Each row is a point. The window is the flat piece filled in between its corners: a triangle in 3 columns, a solid with four corners in 4, and so on. A path goes straight from each point to the next, and from the last back to the first. List the points from which the path goes on through the window.

Window, 3 rows:
.29	.03	-.42
-.02	-.59	.27
-.19	.32	-.13
Path:
(1): .23	-.23	.36
(2): .41	.01	-.03
(3): -.05	-.60	-.38
(4): -.29	-.48	-.09
(5): .29	-.38	.55
(6): .20	-.32	.37
(7): -.31	-.33	.15
(8): -.32	-.88	.00
Through the window after points: 4, 8

Window (6 x 6):
-.12	-.08	.08	.23	.49	-.07
-.14	-.26	.16	.23	-.03	-.27
.27	-.17	.23	.36	.29	-.45
-.41	.69	.26	-.79	-.18	-.14
-.32	.54	-.04	.21	.20	-.11
.53	.28	-.88	-.37	.25	-.46
Path:
(1): -.44	-.09	-.19	.25	.31	-.60
(2): .45	-.22	.18	.56	.25	-.10
(3): .38	.41	-.05	-.39	-.06	-.07
(4): -.23	.41	-.42	-.51	.18	-.48
(5): -.18	-.15	.05	-.02	.41	-.77
(6): .51	.07	.03	.08	.06	.11
(7): .24	.38	-.05	.09	.12	.15
(8): -.29	.33	-.15	-.24	.42	-.82
(9): .11	-.22	-.12	.28	.38	-.52
(10): .53	-.03	-.02	.46	.18	-.20
(11): .24	-.05	.31	.40	.21	-.11
(12): .13	-.18	-.08	.06	.39	-.94
Through the window after points: 3, 11

Window:
.01	-.94	-.02	.45	-.12	-.25	.69	.32
.51	-.51	.03	.03	.25	.07	.49	.20
.21	-.12	-.08	.30	.41	-.25	-.32	-.23
.08	.12	-.11	.37	-.09	-.10	.71	.09
-.47	-.11	-.02	-.10	.06	-.33	.32	-.29
-.34	.23	-.20	.18	.39	.16	-.33	-.03
-.22	.40	-.01	-.20	-.38	-.04	-.18	-.34
.23	.17	-.23	-.44	-.08	-.89	-.34	.28
Path:
(1): -.36	.09	.50	.00	-.17	-.39	.11	.34
(2): .02	-.23	.17	.01	.23	-.21	.18	.14
(3): .47	-.25	-.63	-.12	-.19	-.06	.58	-.19
(4): -.17	.19	-.25	-.10	-.28	-.14	-.10	-.28
(5): -.07	.42	.56	-.23	-.11	-.06	-.14	-.08
(6): .08	.13	.06	-.13	.08	-.59	.13	.20
(7): .21	-.02	-.32	-.04	-.10	-.37	.01	.11
(8): .17	-.28	-.50	.00	-.07	-.17	.33	-.05
(9): -.20	-.41	.42	.42	.19	-.31	.01	.31
(10): .09	.16	.43	.24	.28	-.24	-.05	-.05
(11): .10	-.14	-.52	.30	-.05	-.11	.47	-.03
(12): .00	-.16	-.21	.06	-.18	-.09	.14	-.17
Through the window after points: 2, 4, 6, 8, 10, 12

Window, 11 rows:
.36	.29	.39	-.44	-.08	.10	-.49	-.18	-.07	-.75	.05
.08	.17	-.20	-.13	.14	-.06	.60	.00	-.21	.13	.00
.10	-.52	.37	-.16	-.53	-.49	-.53	.07	-.30	.44	.94
.18	.36	.30	-.23	.48	-.04	-.50	-.20	.13	-.51	.51
-.36	-.16	-.13	-.09	.03	.10	.34	-.08	.11	-.14	-.24
.01	-.13	-.30	-.06	-.16	.43	.14	.21	.11	.29	-.21
-.39	.19	-.75	.08	-.01	-.31	-.01	.19	-.02	.06	.10
.20	-.69	-.17	-.26	-.31	-.44	-.14	.31	.04	.07	.67
.14	-.20	-.17	.00	.00	.38	.13	-.28	-.34	-.12	.08
-.08	.00	-.21	.44	-.02	.06	.10	.32	-.04	-.13	-.18
.26	-.16	-.22	.14	-.09	-.11	.24	-.37	.02	.29	-.09
Path:
(1): .08	.05	-.13	-.07	-.22	.02	.11	.03	.14	-.02	.34
(2): .13	-.06	-.22	.08	-.24	-.08	.01	-.03	-.04	.07	.37
(3): .17	-.41	.01	-.12	.20	-.15	-.10	.10	-.20	.01	-.22
(4): -.04	-.21	-.28	-.22	.26	-.33	-.26	.10	-.38	.05	-.05
(5): -.10	.17	-.18	.07	-.25	-.08	.00	.00	.25	-.06	.53
(6): .02	.25	-.23	.05	-.14	.32	.17	-.22	.19	-.27	.36
(7): .05	-.16	.03	.07	.24	-.22	-.09	.25	-.26	-.01	-.17
(8): -.07	-.13	.06	-.27	.26	-.06	-.19	-.17	-.35	.24	-.44
(9): .17	.24	-.15	.10	-.32	.25	.28	.04	.22	-.33	.46
(10): -.04	.24	-.26	.04	-.20	-.03	.30	-.09	.16	-.09	.59
(11): -.33	-.29	-.48	-.02	.10	-.31	-.36	.29	-.27	.20	-.42
(12): .05	-.20	-.13	.10	.21	-.13	-.16	.25	-.32	-.12	-.23
(13): -.07	.02	-.17	.20	-.37	.17	.29	.02	.27	-.06	.31
(14): .03	.12	-.03	.04	-.15	.18	.05	-.13	.10	-.15	.05
(15): .22	.04	-.05	-.20	.26	-.10	-.03	-.12	-.29	-.01	-.17
(16): -.17	-.29	-.10	-.03	.03	-.18	-.20	.04	-.27	.17	.01
Through the window after points: 4, 6, 10, 12, 16
